Every row gives one point. The points of each table are mixes of a few directions, plus a little noise. Count the directions of each table, and those that both share. Where both have some left over, give the other angles between the two spaces (their principal angles), to ten degrees, smallest first.

First (7 x 3):
[[  0   0   0]
 [ 12  -3 -17]
 [ 11  -3 -16]
 [-84  20 121]
 [ -3   1   5]
 [ 58 -14 -83]
 [  7  -2 -10]]
Second (7 x 3):
[[ 15 -68 -66]
 [ 12   9  53]
 [ -7  28  22]
 [  8   4  31]
 [ 13 -74 -80]
 [-13  34  17]
 [-26  65  24]]
Directions: first 1, second 2, shared 0; angles 40

First (7 x 6):
[[-48  -6  -7  72 -29  15]
 [ 29  -7   8 -32 -45   4]
 [-93 -26  22  89  15 -23]
 [ 29  31 -40   3   0  37]
 [-37 -10  27  -6 100 -53]
 [ 39   8  -5 -43  -6   5]
 [ 80  10  -6 -83 -36  14]]
Second (7 x 6):
[[-36  20  47 -98 -47  33]
 [ 40  22  34  68  27   5]
 [-45  63  -5  22 -66 -61]
 [-15 -26 -64  56  24 -23]
 [ 31   1  36  13  25  28]
 [ -4 -71 -30 -22  47  59]
 [ 27   0 -19 -38 -10 -36]]
Directions: first 3, second 4, shared 1; angles 60, 90

First (7 x 8):
[[-76 -41  12 -21 -81 -83   9  30]
 [ -2  10  39 -39 -19  32  26 -14]
 [ 32 -18 -10 -42  28  92   0 -49]
 [ 61  18 -49  66  57 -60 -35  11]
 [-85 -33  27 -42 -62  28  19   8]
 [ 12  32 -18  63  39 -12 -18  25]
 [ 58  31  -1  15  39   2  -2 -11]]
Second (10 x 8):
[[  4  26 -32 -14 -22  14 -74  29]
 [ -1  -6  36  24   2  17 -17 -17]
 [-36  24 -10 -22  23  -3  -4 -25]
 [  9  49 -69  18 -88  35 -24 -22]
 [  0 -87 113 -11 121 -52  58  28]
 [-35  47 -16   8 -17  26 -19 -59]
 [ 24   4 -23  -6 -26   8 -53  45]
 [ 18   7 -70  -5 -52 -15  86  -3]
 [-44  -9  56  -9  73 -13  23 -41]
 [ 61 -55  14  15 -15 -18  26  64]]
Directions: first 4, second 4, shared 0; angles 60, 70, 80, 90

First (8 x 9):
[[  -5   -1    3  -17   24   11    9   23  -10]
 [  23    2  -13   71 -107  -49  -43 -103   45]
 [ -13   -1    8  -41   62   29   24   59  -25]
 [   5   -1   -2   12  -17   -8   -7  -17    6]
 [ -23   -2   10  -67   98   47   39   95  -41]
 [  -6    0    4  -17   26   11   11   24  -11]
 [  -5    0    3  -18   26   13    9   27  -11]
 [  23    1  -13   77 -111  -51  -43 -107   48]]
Second (8 x 9):
[[  21    4  -58  -40   88   45   30    6  -19]
 [  45    8  -73   22   -3    3   -6  -90   22]
 [  33    8  -81  -32   85   44   29  -24  -10]
 [ -18   -5   62   58 -116  -59  -43  -28   27]
 [   2    1  -14  -26   47   25   17   24  -15]
 [ -12   -1   22  -13   12    5    6   32  -11]
 [ -30   -4   55   -7  -15  -10   -1   52  -10]
 [ -38   -5   93   38  -95  -52  -34   28    8]]
Directions: first 1, second 2, shared 1

First (10 x 12):
[[ -83  -25  -51   27   -3    4   15  -12   10   73  -17   -2]
 [ -45  -20   31   67    7   34  -48  -51   36  -38    4    9]
 [  53   54   15  -16  -25   79   -6   30   47   23   28    6]
 [ -19   47  -23  -68   30 -113   39   73  -46   18  -49  -17]
 [   4  -27   37   21    5  -17  -32  -25  -13  -61   -1    2]
 [ -11  -57   53    8  -32  -22  -77   24  -17  -34  -16    2]
 [  14    5  -41   15  -43  -41   80  -43  -61   49  -39  -54]
 [  95   -9  -15 -109   -1  -27   21   86  -39    9   28   20]
 [   0    8  -22   -9   77   35   14  -24   42  -36   50   46]
 [ -10   24   16   64  -17   68   -6  -57   41   -4    6  -11]]
Second (11 x 12):
[[   3   66   61   53  -41   49  -35  -15   41  -17  -20  -29]
 [   2   32   30   25  -20   23  -18   -7   20   -8   -9  -14]
 [  -1  -19  -17  -15   12  -14   10    3  -11    5    6    8]
 [   2   23   22   18  -15   17  -12   -5   14   -6   -7  -10]
 [   3   65   60   53  -42   49  -37  -14   41  -17  -20  -29]
 [  -4  -93  -87  -75   59  -69   51   21  -57   23   27   42]
 [   4   91   85   74  -58   68  -50  -21   56  -23  -27  -40]
 [  -5 -112 -104  -90   70  -83   61   25  -69   28   34   49]
 [  -4  -87  -81  -70   54  -65   48   19  -53   22   26   38]
 [   0   13   14   10   -9   10   -8   -3    9   -3   -5   -6]
 [   0   18   17   14  -11   13   -9   -4   10   -4   -5   -8]]
Directions: first 6, second 1, shared 1

First (10 x 14):
[[   6   34   23   19   20  -47   16   33   -8  -74   17    3  -54  -32]
 [   7   23   20  -40    9   68   37  -45  -33  -15  -53   23   33  -27]
 [ -13   -9  -74   29  -29  -12  -18   26   51   32   41  -61   12    1]
 [  -8  -53   -2   12  -32  -20   62  -66  -38   73   10  -29   10   54]
 [ -36  -28   33   11   -1  -35  -25   -5  -17   41   -2    7  -17   44]
 [  83  -79   19    6  -50  -23  -20   13   44   83   18   36   68   57]
 [ -19   26  -72  -18   14   58  -14   -9   12  -17    4  -27    2  -25]
 [  23   -3   73  -25   57  -23  -22   -5  -54  -59    1   91  -71   19]
 [ -32    8  -34    9  -28   24  -49   35   61   50  -19  -35   58  -10]
 [ -13   84   11   -3   36    8   30   22  -17 -116  -15   -4  -43  -80]]
Second (9 x 14):
[[ -56    5  109  -24  -41   35  -24    1   28  -24    1  -21  -53   56]
 [  11    2   -8    5   40  -11  -19    1  -16   -3   84  -43  -20   15]
 [ -29   22  -17   19   54   42  -16  -20  -16   15   75   -4  -21   27]
 [   7  -21   31   -4    6   21  -44   33   31  -45   42   -5  -56   27]
 [  27  -13   27  -35  -73 -121   53  -19  -41   49  -71  -92   88  -33]
 [ -10  -33  -54   22   20   46  -18    0    7   40  -33   39   24   -6]
 [   4    1  -49   23   33   51  -12   10   17  -12    0   68  -16  -10]
 [  38  -36  -61   13   21  -21  -11   12   -8   22   -1   -7   31  -23]
 [  11   73   23  -17  -61  -41   92  -17   -4  -39  -97   67   23  -54]]
Directions: first 6, second 5, shared 1; angles 30, 50, 50, 60

First (10 x 18):
[[   4    4    5    9   -2   15    2   -7    3   13   -5    5   -5   -1
   -19   -3   -3   -5]
 [  -2   -4   -4   -8    1  -12   -1    6   -1  -11    3   -3    5    1
    15    2    3    4]
 [  22   28   28   56   -6   91    8  -43   13   80  -34   29  -35   -4
  -121  -26  -24  -34]
 [ -21  -26  -27  -54    6  -87   -7   41  -12  -76   32  -27   34    4
   116   25   22   32]
 [  -3   -5   -4   -8    1  -12   -1    6   -2  -11    4   -3    4    1
    17    4    3    5]
 [  -3   -3   -5   -8    1  -12   -2    7   -2  -11    4   -5    5    1
    18    4    3    5]
 [   0    0    1    0    1    0    0    1   -1    0    0    0    0    0
     0    0   -1    0]
 [  17   21   23   44   -5   71    6  -33   10   62  -25   23  -27   -3
   -94  -20  -18  -26]
 [   1    3    2    4    0    7    0   -3    1    4   -2    3   -2    0
    -8   -2   -2   -2]
 [ -14  -17  -19  -36    4  -59   -5   28   -8  -50   21  -18   22    3
    78   17   14   21]]
Second (10 x 18):
[[-11  28  11   2  -7  37 -41  11  12   9   7 -16  -6  22 -63  11 -17 -18]
 [-32   3 -20 -34 -12 -25 -68  42  13 -29  -2 -48  -7  36  -4   6  -8 -19]
 [ -1 -12 -14  -5  -7 -28   0  -6 -13   0 -15 -10  -7  16  14   0  35  -2]
 [ 26 -14  11  16  11  -4  63 -29 -19   8   7  42  14 -32  40  -1  16  27]
 [-39  -7 -19 -38   1 -32 -59  58  27 -49   8 -41   3   9  33  -3 -40  -8]
 [-32 -13 -22 -29  -3 -28 -48  40  18 -30  -9 -37  -8  16  18 -12 -18 -16]
 [ 42  13  27  28   9  23  69 -51 -32  21  33  48  26 -23   3  33  38  37]
 [ 17   2  21  23  10  35  31 -15   9  19   2  32   5 -31 -14 -11 -30   4]
 [ -6  18   2   6 -13  25 -32  -4   5  19 -11 -13 -16  26 -60   2   3 -22]
 [ 35 -25   7  32  10   0  82 -49 -20  34 -19  51  -1 -39  32 -22  22  19]]
Directions: first 1, second 4, shared 1

First (11 x 24):
[[  33   31   90   61   -6  -43    7  -84   33   -2   19   46   57  -14
    31    5   35  -36  -28  -25   83    7  -57   -8]
 [  -2   89  -75  -24  -55  -13  -44   12   -5  -24   39   -6  -60   -7
    -1  -17  -21  -37  -18   16  -39   11   -8   96]
 [ -21   -7  -66   23    0   19   24   -4   50   -4  -67   43  -71   19
   -83  -50    0   35   21  -20  -67   13   73    9]
 [ -11  -69   12  -33   36   27   12   48  -37   16   -9  -42   26    7
    13   26  -10   30   20   15   -2  -15   13  -54]
 [   4  -17   26   48   14   -5   30  -44   45    4  -41   47    4    7
   -33  -21   23   14    4  -28   13    7   17  -29]
 [   0   23  -16  -11  -15   -4  -15    7   -8   -5   18   -9  -10   -4
     8    1   -7  -13   -6    8   -6    2   -9   24]
 [   6  -15   31  -10   10   -3   -2    6  -22    6   19  -19   33   -4
    30   22    0   -4   -3    7   27   -7  -22  -19]
 [ -27  -41  -64 -105   10   43  -30  121  -89    7   32 -102  -14    4
    31   39  -47   20   22   53  -55  -21   14    1]
 [   0  -42   33   -4   24    8   13    8  -13   11   -5  -13   32    2
    13   18    4   14    8    1   19   -8   -3  -42]
 [  20   63   21   50  -30  -36   -5  -68   43  -13    9   52   -2   -9
    -2  -21   21  -34  -25  -22   30   15  -28   39]
 [  -2  -18    6    4   10    5   10    1    4    4  -13    3    4    3
    -6   -1    3   11    6   -3    0   -1    8  -17]]
Second (9 x 24):
[[-21 -35  26 -11  19  -5  74 -42 -28  12 -10 -16  56   7  52  59   7  16
  -11 -42 -42 -79  46 -68]
 [  1  44 -37  -7 -27  -7 -25   5   4 -11  15   3 -36  -4  -7 -16  -9 -17
   -8  10 -17  10  -6  48]
 [ 11 -79  69  25  51  16   8  16  12  19 -31   5  41   4 -16  -3  15  30
   26   8  64  27 -17 -70]
 [  5 -53  46  15  31   9  12   5   2  12 -21   3  30   4  -5   2  11  21
   15   1  34   8  -7 -51]
 [ 18 -80  71  32  55  20 -14  31  18  18 -33  11  28   3 -34 -21  16  29
   32  20  88  53 -31 -62]
 [-17  75 -69 -28 -50 -19   8 -25 -17 -15  32  -7 -29  -2  27  18 -16 -28
  -31 -17 -76 -43  28  59]
 [ 13 -13  16  15  10  10 -27  22  14   0  -6   7 -10  -2 -25 -25   3   5
   12  20  40  42 -25   2]
 [-14  74 -65 -26 -49 -21   1 -21 -15 -18  32  -7 -36  -2  23  11 -15 -30
  -27 -14 -71 -36  23  62]
 [  2  68 -58 -11 -42  -8 -43  11   7 -18  23   4 -52  -3 -13 -25 -13 -28
  -12  13 -22  20  -9  77]]
Directions: first 3, second 2, shared 1; angles 80

First (10 x 32):
[[  -6   10    7   13  -80  -37   10  -31   17  -42  -39  -35    7    3
   -42   26   36  -54   71  -44   27  -14  -23   -7   39   -3  -15    1
    -5   55   42  -14]
 [  55    6   -3  -24   35   69   10   54   64   20   52   70   27   -1
    37   27  -53   15  -62   20   22   16   23   -5  -52   27   23  -34
   -19  -28   -3    4]
 [  -8   12   19  -20  -63   16  -63  -50  -14    1   13  -17  -49   88
    -7   68   38  -51  -37  -38   72  -17  -44  -53   -3 -114   17  -83
    49   80  -50   64]
 [  30   -4   -6   15   14   -8   45   14   52   -9  -37   12   35  -75
   -20  -18   -3   21   38   16  -34   11   20   21   40   77  -12   37
   -31  -24   55  -65]
 [ -39  -12  -12   35   27  -56   62   26  -35  -25  -22  -27   39  -69
    -6  -78  -19   32   81   16  -71    4   35   65   11   88  -31  104
   -45  -58   48  -52]
 [ -53  -14   12   27   21    5   35  -19  -36    5  -10  -11  -15  -34
    -6  -21  -19   53   22   33  -23   -9   38   42    7   15   -8   30
    -1  -20  -11  -45]
 [  98   -3   -7  -29   75   86   13   49  115   40   19   87   25  -47
    21   24  -40   47  -83   46   -3   27   25  -14   -9   55   25  -39
   -17  -42    9  -35]
 [  48   15  -24  -36   -7  -35  -63   17    1    7   13   -8    6   54
    11   -7   43  -59  -34  -37    3   12  -55  -52   -2  -32    2  -18
    13   11  -10   72]
 [ -64   13    7  -14  -29    6  -58   -4  -93    4   76  -18  -35  114
    43   15  -15  -40  -40  -25   56  -16  -21  -14  -83  -99   15  -39
    30   27  -73  102]
 [ -63  -16    8   29   13  -46    6  -60  -65    1  -57  -55  -39  -29
   -31  -38   38   36   41   19  -45   -7    0   20   57  -14  -17   40
    26    2  -14  -34]]
Second (11 x 32):
[[  98   11  -43  -35   -3  -51  -36   49   28   11  -16   -5   33   -7
   -21  -29   38  -59   -1  -48  -26   13  -33  -44   20   28   -6   13
   -19   -1   47   28]
 [  25    5    0  -26    2   22  -52  -20    7   26    8    6  -34   44
     4   31   25  -15  -59   -8   25    2  -31  -46    2  -61   18  -57
    35   28  -40   42]
 [-108   -3   49   35   24   56   30  -56   -5  -23   25   20  -22   28
    59   33  -29   60  -19   66   21    3    4   38  -27  -25    5  -16
    23  -21  -67   -5]
 [  36  -14  -46    4  -26 -114   -4    7  -69   11  -81  -81   -4  -68
  -100  -81   56  -28   90  -55  -68  -16   11    0   77   29  -31   76
   -16   22   77  -42]
 [ 107   -3  -35  -37   25  -26  -43   17   27   46  -41   -4   -8  -34
   -47  -20   44  -16  -31  -22  -34   11  -16  -53   54    4    6  -11
     9   12   25   -5]
 [ -74   20   30   13   15   49   18   20   29  -53   87   53   41   77
   119   29  -52   -4  -30   35   39   17  -24   27  -94   11    4   -8
   -15  -52  -49   65]
 [ -35   -9   18   36  -49    1   66  -20    5  -32  -33  -14    7  -51
   -43   13  -20   16   81   -2   11  -21   43   46   22   34  -14   26
   -22   23   48  -75]
 [  34  -23  -28    4   15   -9   49   56  -37   32  -12   -5   15  -92
   -59  -52  -48   37   43   -3  -40  -14   87   42   -1   67   -6   55
   -45  -19   65  -79]
 [   1   24   29  -22  -36   69  -31   -6   63  -22   63   49    2   97
    64   91  -11  -43  -65   -6   91    4  -44  -37  -58  -59   25  -91
    22   30  -50   75]
 [ -84   -8   14   24  -13   15   31    9  -84   -5   44  -11   -9   11
    12  -12  -58   25   27    9   19  -21   53   54  -65  -12   -1   22
   -13   -9  -19   -6]
 [  -1   -1   10    3   48  -10  -26  -59   32    5  -47   -6  -24   -2
    11   -1   58   25  -34   36  -38   21  -52  -27   65  -18    0   -9
    39  -13  -37    3]]
Directions: first 5, second 6, shared 5

First (9 x 32):
[[  6   6  23  14  20  -1  23 -29  -7  15 -16  17  -4 -18 -12   1 -28   5
   -1 -11 -20 -10  -9  12  10  -7   3  22  -7 -16  12   8]
 [ -7  -9 -40 -22 -33   1 -38  46  11 -27  27 -26   7  30  18  -1  46  -9
    3  18  32  17  17 -22 -15  14  -6 -35  11  27 -22 -15]
 [ -2  -7   6 -26 -28 -30 -41   0  -8 -48   5  -1   8  24  23  -2  28 -22
    5  15  36  -1 -16  11  14  20  -3 -12 -27  -2  -5 -36]
 [  9   9  89   8  25 -49  25 -96 -30 -15 -46  60  -3 -31  -2   3 -55 -11
    1 -17 -14 -38 -56  59  50   2   7  54 -63 -58  39 -24]
 [ -5 -11 -14 -39 -46 -29 -62  24  -3 -64  21 -14  13  41  35  -4  52 -28
    7  26  54   6  -8   2   8  25  -5 -29 -24  11 -14 -45]
 [ -2   1 -38  14  10  39  16  37  19  38  13 -22  -4  -5 -15   2   3  18
   -4  -5 -19  14  31 -29 -29 -14  -1 -12  43  24 -14  34]
 [  4   5   8  20  24  14  34 -14   1  33 -11   8  -7 -23 -17   2 -30  14
   -4 -16 -30  -5   4  -1  -4 -15   2  17  11  -8   8  24]
 [  3   6 -18  24  23  32  33  12  12  44   0  -8  -8 -16 -20   1 -17  20
   -5 -13 -32   5  20 -17 -20 -18   3   1  32   9  -2  35]
 [  0   1 -19   9   8  21  15  18   8  23   5 -11  -2  -4  -9   0  -2  12
   -2  -2 -13   8  17 -15 -18 -10   0  -5  23  12  -6  20]]
Second (8 x 32):
[[  -4    2   29  -22   18  -37    4  -21   11   42  -41  -13   25  -11
   -10    6  -18    6    7   16    6    9    5   18    2   -8  -28  -22
     1  -14    6   -7]
 [  -2    1    3   -2    2   -3    0   -3    2    5   -5   -2    3   -1
    -2    1   -2    0    2    3    1    1   -1    2    1   -2   -4   -3
    -2   -2    1    0]
 [  -5    3   28  -20   18  -37    2  -21   11   43  -43  -14   25  -13
    -8    7  -18    5    8   17    8    9    4   16    2   -5  -28  -23
     1  -12    6   -4]
 [  14   -8  -82   60  -53  103   -7   59  -26 -121  115   38  -72   31
    28  -15   50  -14  -18  -44  -17  -27  -12  -49   -6   21   76   62
    -6   37  -20   15]
 [  -2    1    6   -3    4   -6    0   -3    3   10   -9   -4    5   -2
    -4    2   -5    1    2    4    0    1    1    2    1   -2   -5   -5
     2   -4    1    0]
 [  -6    1   28  -20   17  -35    2  -21    9   40  -39  -14   23  -10
    -9    6  -17    5    6   12    5    8    3   18    1   -9  -26  -22
     2  -13    7   -4]
 [  -4    2   23  -17   15  -29    2  -15    8   35  -33  -12   21   -9
    -8    6  -15    4    4   13    5    8    2   14    0   -6  -23  -17
     1  -11    6   -4]
 [   8   -3  -39   27  -24   49   -4   27  -14  -58   56   19  -34   16
    13   -8   23   -7   -9  -21   -9  -14   -5  -23   -2    8   35   29
    -2   17   -9    5]]
Directions: first 2, second 1, shared 0; angles 70
